Every row gives one point. Each copy is the shape, with its points in the same order, turned, moved and blurred by noise. Say if it was mirrored as well.

Shape (7 x 3):
[[-4.0 -0.3 -3.1]
 [-3.9 -0.4 -0.6]
 [ 5.2  3.2 -3.1]
 [ 2.4  2.4  3.6]
 [-7.6  0.9 -0.2]
 [ 2.5  0.3 -1.8]
 [ 3.0  4.5 -0.3]]
Copy 1 (7 x 3):
[[-2.5 -1.4 -3.2]
 [-2.3 -3.0 -1.3]
 [ 5.1  4.0 -0.3]
 [ 3.9 -1.7  4.3]
 [-5.7 -3.5 -0.4]
 [ 3.7  0.2 -1.3]
 [ 3.1  2.3  2.4]]
Copy 1 is: only turned
Copy 2 (7 x 3):
[[ 4.6 -0.8 -1.6]
 [ 2.9 -2.3 -0.8]
 [-1.3  7.7  0.7]
 [-2.4  1.8  4.8]
 [ 5.6 -4.2  1.3]
 [-0.8  2.7 -1.0]
 [ 0.2  5.3  3.4]]
Copy 2 is: mirrored

Shape (8 x 4):
[[  0.5   3.7   1.6   3.6]
 [  2.1   3.2  -1.0   3.2]
 [  2.8  -1.1   1.5   2.0]
 [  0.7   0.0   2.7   2.7]
 [ -2.2   2.5  -2.0   1.6]
 [ -1.3  -2.6  -0.6   1.8]
 [ -0.5   0.5  -6.0   3.3]
 [ -0.2   2.5   2.9 -11.8]]
Copy 1 (8 x 4):
[[ 1.6  1.6  1.8  4.8]
 [ 2.7  1.7 -0.4  2.9]
 [ 2.0 -2.1  1.2 -0.2]
 [-0.2 -1.9  1.8  2.5]
 [ 0.5  0.6 -3.7  4.4]
 [ 1.0 -3.9 -2.5  1.4]
 [ 4.9  0.2 -5.6  3.6]
 [-9.8  3.8 -2.3 -5.8]]
Copy 1 is: only turned
Copy 2 (8 x 4):
[[ -0.3   3.3   2.4   3.1]
 [  1.9   1.9   1.7   3.7]
 [ -0.4  -1.5   3.9   1.6]
 [ -1.8   0.5   3.5   2.0]
 [  0.2   1.4  -1.5   3.3]
 [ -2.0  -2.8   0.2   2.4]
 [  3.0  -1.3  -2.2   5.4]
 [  1.2   0.9  -1.3 -11.6]]
Copy 2 is: only turned

Shape (12 x 6):
[[ 0.4 -2.6  3.7  1.2 -1.1  1.3]
 [-4.2  0.7  3.4 -5.4  5.1  2.2]
 [-3.7  0.8  1.1 -4.0  0.4 -4.7]
 [ 2.6 -1.2 -6.9 -4.3  4.4 -5.1]
 [ 2.5  5.1 -2.6 -0.2  0.3  0.9]
 [-3.8  6.3 -0.3 -5.1 -3.4  1.1]
 [-4.6  0.0  0.0  0.2  1.9 -0.6]
 [-3.3 -2.4 -1.6  4.6  0.7 -0.8]
 [-1.0  4.7 -4.2  1.0  3.5 -0.4]
 [-3.6 -1.8 -2.2 -2.5 -3.0  2.8]
 [ 1.7  2.9 -4.6 -3.6  1.2 -5.6]
 [ 0.2 -0.9 -0.1  4.1 -5.3  0.7]]
Copy 1 (12 x 6):
[[ 1.6 -1.0  4.2  0.8  1.2  0.6]
 [-2.3 -0.9 -0.7 -5.2  4.9  5.8]
 [-3.0  1.2  0.3 -6.7 -0.2 -0.8]
 [ 2.6  1.2 -8.5 -4.9 -0.1 -4.0]
 [ 2.1  6.4 -2.4 -0.3 -1.8  2.3]
 [-2.3  4.0  0.8 -5.5 -4.7  6.2]
 [-4.0  0.3 -0.7 -1.2  1.1  0.8]
 [-3.4 -0.7 -0.4  3.3  0.0 -2.2]
 [-2.0  5.7 -4.8  0.1  0.2  1.5]
 [-0.9 -2.8 -0.4 -1.2 -4.0  3.4]
 [ 0.9  4.8 -4.9 -5.6 -1.9 -2.6]
 [ 0.7  1.0  3.6  3.5 -4.3 -0.8]]
Copy 1 is: only turned
Copy 2 (12 x 6):
[[ 5.1 -2.7  3.2  0.7 -0.7  0.6]
 [-0.1 -2.7  4.3 -6.1  3.7  0.4]
 [-1.2  1.7  5.3 -3.4 -1.6 -3.5]
 [-3.6  1.5 -3.1  0.9  1.6 -8.2]
 [ 2.6  4.6 -1.8 -0.4  1.4  1.4]
 [ 0.8  4.6  1.3 -7.5 -2.5  2.9]
 [-0.9 -1.4  4.0 -0.3  1.6  1.6]
 [-1.3 -1.8  3.1  4.9 -1.1  1.6]
 [-2.4  4.1 -0.8  0.5  3.6  1.5]
 [-0.8 -3.1  0.0 -1.6 -3.8  2.6]
 [-2.0  4.9 -1.4 -0.7 -0.7 -5.4]
 [ 3.8 -0.1  1.0  4.0 -4.7  3.1]]
Copy 2 is: only turned
Copy 3 (12 x 6):
[[ 3.1  3.8  1.6 -2.2  3.1 -5.4]
 [-4.8  4.7  3.1 -3.5  8.3  0.2]
 [-6.1 -0.3  3.1 -3.7  1.9 -3.2]
 [-2.6 -8.7 -1.1 -3.6  3.4  0.8]
 [ 0.9  0.2  1.0  2.4  0.2  3.0]
 [-5.3  4.2  2.7 -2.4 -2.0  2.5]
 [-3.3  2.3 -1.9 -1.9  3.8 -3.2]
 [-0.4  0.9 -5.4 -0.9  2.4 -5.0]
 [-3.0 -0.3 -2.5  2.6  1.8  1.5]
 [-0.6  4.0 -1.4 -6.4 -0.3 -0.9]
 [-3.7 -6.1  1.9 -1.1 -0.4  0.8]
 [ 3.6  2.9 -1.1 -1.2 -2.9 -4.4]]
Copy 3 is: mirrored
Copy 4 (12 x 6):
[[ 0.7 -1.8  2.6  1.3  3.2  1.9]
 [-4.4 -0.8  3.6 -5.0  4.9 -3.8]
 [-0.4 -0.9  0.9  0.5  0.8 -6.7]
 [ 6.0 -1.3 -5.6 -4.2  3.5 -7.6]
 [ 1.0  3.7 -2.0 -3.9 -0.1 -0.4]
 [-4.9  1.4  0.3 -2.8 -4.1 -3.3]
 [-2.2  1.9  0.4  0.8  3.6 -2.9]
 [ 0.9  1.5 -2.4  4.6  6.1  0.3]
 [ 0.7  5.4 -3.3 -3.3  2.9 -2.1]
 [-2.9 -2.5 -2.4  0.2  1.6  0.2]
 [ 4.4  0.9 -4.5 -3.1 -0.5 -6.4]
 [ 2.1 -0.7 -0.8  3.6  0.0  3.3]]
Copy 4 is: only turned

Shape (12 x 6):
[[-2.8  1.6  0.9  1.3 -2.4 -3.0]
 [ 1.2  0.9 -0.6  0.4 -3.3 -4.2]
 [ 5.5 -3.7 -2.4 -6.6 -3.6  0.1]
 [-0.2 -1.3 -0.9 -7.6 -0.7 -0.3]
 [-4.1  0.1  6.2  3.0 -2.2 -0.5]
 [ 2.9 -5.3 -4.0 -5.2 -2.2 -0.7]
 [-2.9  4.3  0.8  1.1 -1.7 -5.8]
 [-3.8  0.2 -2.0  2.1  1.3 -3.7]
 [-1.4 -0.3  6.2  1.7  3.6 -3.6]
 [-1.4  2.2  3.3  3.1  2.2 -2.4]
 [ 3.5 -1.3 -2.3 -7.3  0.3  1.8]
 [-0.3  2.2  0.2  1.6 -1.5  0.8]]
Copy 1 (12 x 6):
[[-1.2  4.4  4.4  1.0 -2.7 -1.1]
 [ 0.8  2.9  2.3  0.0 -3.1 -3.4]
 [ 1.7 -4.6  3.9 -6.7  0.1 -4.6]
 [-1.7 -0.1  4.1 -6.1  3.0 -1.8]
 [ 0.0  4.4  8.3  3.7 -2.6  2.4]
 [-3.0 -4.7  2.9 -5.7 -0.2 -5.1]
 [-0.1  7.8  2.9  1.1 -1.0 -2.3]
 [-4.7  3.6  1.5  1.5 -1.5 -1.9]
 [-1.2  2.8  4.3  6.7  2.0 -0.7]
 [-0.6  3.6  3.1  4.6  0.4  0.9]
 [ 0.2 -3.9  1.3 -6.9  3.1 -1.9]
 [ 0.2  1.7  2.1  0.1 -3.3  1.7]]
Copy 1 is: only turned
Copy 2 (12 x 6):
[[-3.3  3.7  2.7 -1.8 -3.2  1.2]
 [-0.6  1.0  2.6 -3.8 -2.9  3.2]
 [ 2.3 -4.6 -5.7 -2.9 -2.8  3.9]
 [-0.4  0.4 -6.3 -2.8 -2.1  0.0]
 [-2.9  4.3  4.1  3.8 -4.7 -1.0]
 [-1.1 -5.3 -4.8 -3.7 -2.3  2.5]
 [-2.3  6.2  4.3 -4.4 -2.5  0.9]
 [-6.0  2.0  2.8 -3.4  0.1 -0.4]
 [ 0.1  2.9  4.6  1.5  0.1 -4.6]
 [-1.6  4.1  4.9  0.6  0.9 -0.8]
 [ 1.2 -1.6 -7.1 -1.9  0.6  2.7]
 [-2.5  3.1  1.3  0.7 -0.7  4.0]]
Copy 2 is: mirrored
Copy 3 (12 x 6):
[[-3.6  2.5  0.5  1.0 -3.3  0.7]
 [-4.0  2.3 -0.9  1.8  1.6  0.6]
 [ 0.0 -1.9 -1.3 -4.5  8.1 -1.4]
 [-0.7  0.8  1.4 -6.6  2.6 -3.2]
 [-3.6 -1.0  4.4  1.3 -5.5  3.6]
 [-1.1 -3.4 -1.9 -3.6  5.1 -3.4]
 [-4.6  5.7  1.1  2.2 -3.0 -0.1]
 [-2.1  1.6 -1.2  1.9 -5.2 -3.3]
 [-1.6  0.0  7.6  3.8 -3.2 -1.6]
 [-0.8  2.3  3.8  4.0 -3.9  0.0]
 [ 3.2  0.2  0.5 -4.7  5.4 -2.1]
 [ 0.3  1.5  0.1  1.0 -1.9  2.5]]
Copy 3 is: mirrored
Copy 4 (12 x 6):
[[-2.0  5.3 -0.7  2.1 -2.4 -0.8]
 [ 0.3  3.4 -1.7 -0.5 -4.5 -1.5]
 [ 1.2 -2.9 -4.4 -6.5 -1.5  3.2]
 [-2.8  0.7 -3.1 -5.6  1.9  0.9]
 [-4.0  2.7  3.2  5.6 -0.8 -0.7]
 [ 0.1 -1.6 -6.8 -3.7 -0.7  2.6]
 [-1.9  7.4  0.0  0.9 -3.7 -3.8]
 [-1.0  5.8 -3.9  2.9  0.5 -2.8]
 [-1.7  0.6  2.2  3.6  1.1 -6.4]
 [ 0.6  4.2  1.8  3.6  0.2 -4.1]
 [ 1.8 -0.6 -3.0 -6.7  2.7  1.8]
 [ 1.3  4.3  0.7  1.7 -0.5  1.2]]
Copy 4 is: only turned

Shape (12 x 8):
[[ 1.4 -2.2 -0.6  0.0 -1.9  8.0 -0.7  1.8]
 [ 1.2 -0.1  1.2 -2.0  3.6  0.6 -3.2  0.8]
 [ 0.0 -1.9 -0.5  0.3  2.0 -0.6  0.7  2.2]
 [-1.0 -1.3 -1.3 -3.5  1.6 -0.6 -3.2 -2.7]
 [ 0.0  2.7  3.7 -3.2  2.6  4.1  7.3  1.1]
 [ 1.8  5.3 -0.7  1.4  2.7 -0.3  8.1 -5.2]
 [ 0.9 -1.8  8.3 -3.4 -2.1 -0.4 -1.7  0.9]
 [-4.3 -0.1  2.2 -2.6  2.6  2.1 -1.4  4.5]
 [ 0.4  0.3  3.0 11.7 -3.1  0.5  0.7  3.3]
 [-1.1  2.2  7.3 -3.1  0.8 -1.0 -0.1 -4.4]
 [-1.6 -2.2  5.2  0.9  2.5 -1.1 -0.5 -3.6]
 [-1.6 -0.8 -1.3 -4.0  1.1  0.0 -0.9 -1.9]]
Copy 1 (12 x 8):
[[-1.1  0.6 -6.0 -1.5 -2.1 -0.6 -4.3  0.3]
 [ 0.2  0.1 -0.1 -3.5  3.0  0.8  1.0  1.5]
 [ 0.7 -0.6  1.3  0.5  2.2 -1.8 -0.8  1.4]
 [-0.3 -3.0  0.2 -4.0  2.8 -0.9  2.8 -2.3]
 [ 7.8  4.0  1.0 -2.3 -0.6 -0.3 -5.4 -1.9]
 [10.2  1.8 -0.8  3.7  3.5  0.1  0.2 -5.5]
 [-0.6 -1.4  4.3 -3.9 -2.1  6.1 -1.8  0.3]
 [-0.6  3.6  2.9 -4.7 -0.6 -2.7 -0.8  1.4]
 [-2.1  4.5 -0.5 10.2 -2.5  2.6  0.3  2.4]
 [ 3.0  0.7  4.2 -3.7  0.4  5.6  1.0 -4.8]
 [-1.2  0.8  3.5 -0.4  2.9  3.8 -0.3 -3.8]
 [ 1.3 -2.2  0.5 -3.7  1.5 -2.1  1.0 -2.6]]
Copy 1 is: mirrored
Copy 2 (12 x 8):
[[-6.8 -1.6 -0.3  3.3  1.2 -0.7  1.4  4.9]
 [ 1.3  0.2  1.6 -0.3  0.3  0.5 -1.1  7.0]
 [ 1.6  0.4 -1.2 -0.2  1.4 -2.2  2.1  4.2]
 [-0.1  2.6  2.6 -2.5  2.5 -2.2 -3.1  5.1]
 [ 1.3  3.0  1.7  5.8  4.5  4.5  5.1  2.2]
 [ 3.0  9.3 -4.6  5.1  5.2  2.6  0.5  1.7]
 [ 1.9 -0.2  6.7  3.8 -3.6 -1.1 -0.2  1.3]
 [ 0.9 -3.5  2.8 -1.9  2.0  2.2  1.9  2.9]
 [ 1.1 -3.7 -9.3  5.0 -3.9 -1.9 -0.6 -1.4]
 [ 3.7  3.2  5.2  3.8  1.0  1.8 -3.9  0.6]
 [ 4.3  0.3  2.0  3.4  2.4 -2.6 -3.7  2.0]
 [-0.7  3.2  2.6 -2.1  3.3 -1.3 -0.8  3.8]]
Copy 2 is: mirrored
Copy 3 (12 x 8):
[[-1.5 -0.3  2.2  1.8  4.2 -2.4  7.8 -5.1]
 [ 2.7  1.4  3.3  2.2  1.7 -3.9  0.7 -0.4]
 [ 1.7 -2.0 -0.3  1.1  0.1 -2.2  0.6 -0.8]
 [ 0.8  0.7  4.4  1.8  2.9 -2.8 -3.3 -2.9]
 [ 5.2 -1.6  5.0 -1.6 -1.4  4.3  5.4  0.5]
 [10.1  0.7  1.0 -1.5 -2.4  4.7  0.8 -5.1]
 [-2.1  3.5  5.2 -1.7 -3.6 -4.4  2.6  0.1]
 [-1.3 -0.2  2.9  2.7  2.0 -0.1  1.5  3.7]
 [ 0.2  4.3 -8.2  4.3 -5.6 -0.9  6.0 -3.5]
 [ 2.2  4.9  7.0  0.1 -3.8  0.1 -0.9 -0.9]
 [ 1.4  0.8  4.0  4.4 -4.9 -1.0 -1.3 -2.5]
 [ 1.2 -0.6  4.1  0.3  2.7 -0.5 -2.2 -3.4]]
Copy 3 is: mirrored
Copy 4 (12 x 8):
[[ 2.0 -1.0 -2.5 -0.5  3.7  7.9  3.0 -2.5]
 [ 0.6 -2.4 -2.1 -1.9 -3.2  1.8 -0.5  0.4]
 [ 4.5 -1.9 -2.6  0.3 -0.1  0.3  0.8  0.0]
 [ 1.0 -2.1 -1.0 -3.1 -1.4  0.6 -2.2 -3.6]
 [ 6.1 -2.1  0.9 -4.9  1.9  1.2  9.1  0.5]
 [ 5.6  2.1  3.2  0.3 -2.3 -2.6  9.4 -3.9]
 [ 0.6 -8.8  2.9 -1.5  1.7  1.9  0.5  2.2]
 [ 1.4 -0.9 -3.4 -4.8  2.3  0.4  0.6  3.1]
 [-0.4 -1.1 -1.9 10.8  4.6  1.7  4.6  2.7]
 [-1.4 -5.4  5.1 -3.4  1.0 -1.8  3.5 -0.9]
 [-2.0 -6.5 -0.4 -0.1 -1.0 -2.3  3.0 -1.6]
 [ 2.4 -1.2 -1.0 -3.5 -0.6 -0.2 -1.0 -3.3]]
Copy 4 is: mirrored

Shape (13 x 9):
[[-3.1 -0.7  2.8 -1.3 -1.9 -1.6  2.1  3.0 -0.6]
 [-3.6 -1.1 -0.5 -1.7  0.0 -2.1  1.4  5.0  1.9]
 [-4.4 -3.7  1.4 -6.7  0.7  0.8  0.3  1.1  0.3]
 [-2.3 -1.2  3.7 -5.4 -2.6 -3.4  7.5  3.2 -2.9]
 [ 4.4  2.5 -5.8  0.8  3.8  3.1 -0.6 -1.9 -2.4]
 [-3.6  0.6 -2.0  4.5  1.1  3.1  0.2 -4.0 -0.5]
 [-1.1 -1.6  0.1 -1.2 -0.2 -2.4 -1.5 -0.8 -0.3]
 [ 1.6  3.7 -0.6  2.5  8.0  3.6  0.7 -1.0 -1.4]
 [ 1.3  1.0 -2.5  3.4  2.9  2.2 -0.9 -2.3  4.4]
 [ 1.3  7.1 -2.7  2.5  2.7  5.0 -1.3  1.6 -5.2]
 [-0.2 -3.7  5.7 -0.5 -3.3  1.5  2.9  5.2 -3.2]
 [ 0.9  5.0  1.7  1.5  1.2  2.3 -2.4 -2.9  0.6]
 [-2.9 -3.7  2.2 -3.2  1.9 -5.4  0.8  3.1 -3.5]]
Copy 1 (13 x 9):
[[ 2.4  1.0  3.2 -0.2 -5.1 -2.0 -4.0  4.2  0.1]
 [ 3.5 -1.2  1.8 -1.4 -2.6 -0.3 -5.9  6.0 -1.0]
 [ 5.2 -0.5  2.2 -4.9 -7.8  0.7 -1.6  5.1 -2.0]
 [ 4.7  2.9  6.6  3.3 -7.7 -1.6 -3.0  7.0 -2.2]
 [-0.9  2.6 -3.9 -0.2  1.1  6.9  3.1  5.2  1.4]
 [ 1.7  0.0 -4.1 -1.0 -2.4  0.1  1.3  3.5  7.1]
 [ 1.8 -0.9 -0.3 -0.8 -3.6 -0.8 -0.3  2.2 -1.6]
 [ 1.6  4.2 -0.3 -3.3  3.4  3.6  3.2  5.0  4.7]
 [ 3.6  1.0 -4.8 -1.6  1.8  3.1 -0.9  0.8  3.5]
 [-5.0  5.9 -1.7 -2.2  1.0  3.7  0.6  7.2  4.3]
 [ 0.2  1.8  7.6  0.3 -7.2  1.2 -4.5  1.3  2.0]
 [ 0.1  5.6 -3.5 -2.8 -0.4 -0.6  0.7  1.2  2.3]
 [ 2.2 -2.7  6.2 -0.8 -3.8 -1.9 -0.2  5.3 -3.3]]
Copy 1 is: only turned
Copy 2 (13 x 9):
[[-4.8 -4.5 -0.1 -3.4 -1.2 -1.8  1.8 -2.0  1.4]
 [-4.7 -5.8 -0.1 -2.6 -2.4  1.5  2.6 -0.6  4.5]
 [-4.9 -0.9 -2.1 -2.7 -1.3  2.7  1.3 -4.8  5.1]
 [-7.0 -4.3 -2.4 -6.2  1.1 -5.8  3.0 -4.7  4.1]
 [ 0.3  4.4 -0.8 -0.6  1.4  0.4 -4.6  5.4  1.2]
 [-2.4  2.1 -2.3  2.1 -4.3  0.8 -0.4  2.2 -4.1]
 [-2.4 -1.1  0.1  1.1 -2.7 -1.3 -0.3 -2.0  2.7]
 [ 1.7  3.4 -2.1 -0.9  2.9  2.2  2.6  5.6 -1.6]
 [ 1.2  2.0  2.3  0.1 -4.1  2.0  1.1  4.0 -0.3]
 [-3.4  1.5 -1.3  0.0  5.6  1.0 -2.8  6.3 -2.6]
 [-2.4 -6.2 -2.0 -6.1  1.6 -2.1 -0.4 -4.7 -1.9]
 [-1.9  2.6  2.9 -0.1  2.0  0.7  1.5  0.7 -2.8]
 [-3.3 -5.0 -4.2  0.3  1.1 -2.9  2.9 -3.5  5.5]]
Copy 2 is: only turned

Shape (13 x 9):
[[ 3.4  0.7  1.7  4.7 -1.5 -3.7 -1.7  3.0 -2.3]
 [-3.2 -2.8 -1.8 -1.3  1.0 -4.8  1.9 -2.4 -1.8]
 [ 1.2  2.9  2.6 -2.0  3.1 -4.2  5.1 -3.7 -3.4]
 [-1.3  1.0 -6.3 -0.9  0.5 -0.4 -3.6 -1.5  0.5]
 [ 7.2  2.5  0.0  3.2  1.4 -0.5  3.4 -4.2 -2.7]
 [-6.3 -1.8  1.6 -0.6  2.0  1.1 -6.2  1.5  1.0]
 [ 4.9  0.3  1.9  1.1 -2.5  1.6  3.3  0.3  0.8]
 [ 3.7 -0.2 -0.6  1.7 -2.6 -1.8 -4.2  3.9  2.2]
 [-0.1 -4.6  8.5  7.3 -0.5 -3.2  0.2 -2.6 -3.6]
 [ 3.5  2.1 -1.3  0.9 -7.4 -0.3 -4.1 -4.4 -0.9]
 [-5.4  0.5 -2.1  2.6  1.4 -4.3 -2.2 -0.7  5.1]
 [ 6.3  1.7 -0.1 -0.9  2.2 -3.1  0.2 -2.4 -0.7]
 [ 2.7  4.4  0.4  0.6  0.0  1.4  6.4  2.5 -0.6]]
Copy 1 (13 x 9):
[[ 1.9 -3.0  3.7  2.5  3.9 -1.9 -2.7  3.6  2.2]
 [-0.3 -3.2  1.7  0.9  2.6 -0.1  5.4 -4.1 -0.8]
 [ 1.0  2.1  6.9 -0.4  1.8 -3.5  1.6 -4.8 -1.8]
 [ 1.5 -1.9 -3.1 -0.5  4.6  4.2 -1.3 -3.2 -3.2]
 [ 2.3  0.4  6.0  5.2 -1.0 -2.0 -4.1 -0.5 -5.1]
 [-4.3 -5.1 -2.7 -4.9  3.3  1.1 -0.7 -1.6  3.0]
 [ 1.9  2.3  1.2  3.0 -2.2 -3.2 -1.7  1.8 -1.7]
 [ 2.6 -2.1 -3.9  3.8  3.8 -2.2 -3.9  2.6  1.9]
 [-2.6 -8.3  7.4  4.1 -3.0 -3.4  0.5  1.1  4.6]
 [ 5.5 -0.1 -1.4  5.1 -1.8  2.8 -4.1 -2.4  2.5]
 [-5.4 -2.0 -1.6  1.8  6.9  2.0  2.0 -1.8  1.5]
 [ 3.6 -0.7  1.9  4.0  2.0 -3.6 -4.0 -4.7 -3.1]
 [ 0.3  6.0  3.8 -0.7  1.7 -1.8 -0.9  2.3 -2.8]]
Copy 1 is: mirrored
Copy 2 (13 x 9):
[[-0.4  2.4 -2.2  0.6 -3.4 -6.0 -4.3 -0.4  2.5]
 [-1.8 -1.8 -1.0  2.0  1.9 -3.6  4.2 -1.1 -3.4]
 [ 4.2  2.6  2.2  0.4  2.8 -7.1  2.6 -1.3 -5.2]
 [-3.3  1.0 -1.7  0.6  0.9  2.8 -0.8 -4.8 -3.1]
 [ 7.2  3.1 -0.9  1.5  2.5 -4.7 -3.8 -4.3 -0.3]
 [-7.7  2.2  0.9  3.7  0.2  3.0 -0.6  4.0 -1.7]
 [ 5.7  0.4  0.9 -1.6 -1.0 -0.9 -3.6 -0.4  1.8]
 [-2.4  0.8 -2.2 -2.8 -2.1 -0.4 -6.1 -0.3  2.0]
 [ 0.9  0.5  1.7  8.3  1.0 -8.5 -1.8  3.7  4.2]
 [ 0.4 -0.8  2.8  2.0 -3.4 -1.1 -7.3 -6.3 -2.8]
 [-7.5  0.9  0.7 -0.2  2.0 -0.7  2.6 -3.3  2.4]
 [ 2.8  1.9 -1.4 -2.3  3.0 -5.1 -4.1 -3.5 -3.5]
 [ 6.8  4.7  0.5 -2.9 -2.1 -1.1  2.1 -1.2  0.8]]
Copy 2 is: only turned
Copy 3 (13 x 9):
[[-1.7  4.1  0.1  0.8 -4.2  0.0 -0.9 -1.9 -3.8]
 [-3.8 -1.4 -0.8  0.4  3.4 -3.9  5.2 -1.6  0.2]
 [-0.2  4.1  4.2 -4.8  2.1 -2.3  6.3 -0.8  0.0]
 [-2.7 -4.2 -1.5 -1.9  3.0 -1.1 -2.6 -4.0  0.6]
 [ 4.6  3.9  3.2 -3.8 -2.3 -0.1  2.6 -6.2 -0.7]
 [-4.2 -6.3  1.8  3.4  1.4 -0.3 -1.7  3.4 -0.9]
 [ 3.6  3.6  0.2  0.5 -2.6 -1.0 -0.4 -0.9  3.1]
 [-1.8  0.9 -2.6  0.3 -4.8 -1.8 -4.9 -1.0 -0.7]
 [-1.6  2.1  4.8  5.9 -7.1 -0.2  7.2 -1.2 -3.0]
 [-2.9 -0.8 -2.2 -3.2 -5.5  4.0 -0.4 -5.2  4.2]
 [-7.0 -2.6  3.0  2.5  1.7 -5.2 -2.3 -3.0  1.2]
 [ 1.5  1.8  1.4 -5.9 -2.4 -3.3  0.8 -2.6 -0.8]
 [ 3.1  6.9  1.4 -0.5  2.8 -0.1 -0.8 -0.7  2.1]]
Copy 3 is: only turned
Copy 4 (13 x 9):
[[-1.0  0.4  1.2 -0.2  0.9 -3.1  0.9  6.8 -1.4]
 [-4.8 -1.8  0.4 -1.4  2.3 -0.8 -2.9 -3.8 -3.0]
 [-3.0  3.6 -2.7 -2.5 -2.0 -3.4  1.7 -3.9 -4.2]
 [-0.4  0.8 -1.2  1.3  3.8  3.3 -4.8 -1.0  2.3]
 [ 4.6  2.9 -3.7 -1.5  0.4 -5.5  2.2 -0.3 -1.6]
 [-3.7  1.5  8.1  2.4 -0.1  3.1 -5.1 -0.4  1.9]
 [ 1.2 -1.2 -0.9  0.0 -2.5 -5.1  2.3  0.6  3.2]
 [-1.1 -0.6  1.7 -0.6  2.1 -0.2  0.1  6.0  4.8]
 [-1.0  0.5  7.6 -1.4 -0.4 -9.9 -1.5  2.4 -5.3]
 [ 0.9  1.7 -3.3 -1.6  0.2 -4.4 -7.1  3.9  4.5]
 [-6.3  2.2  3.2  3.3  6.5 -0.6 -2.5 -1.5  1.9]
 [ 1.0  3.1 -2.2 -4.7  1.3 -1.5  2.1  0.0  0.4]
 [-0.5  0.0 -3.6  3.6 -3.4 -2.5  4.7 -0.6  0.7]]
Copy 4 is: only turned
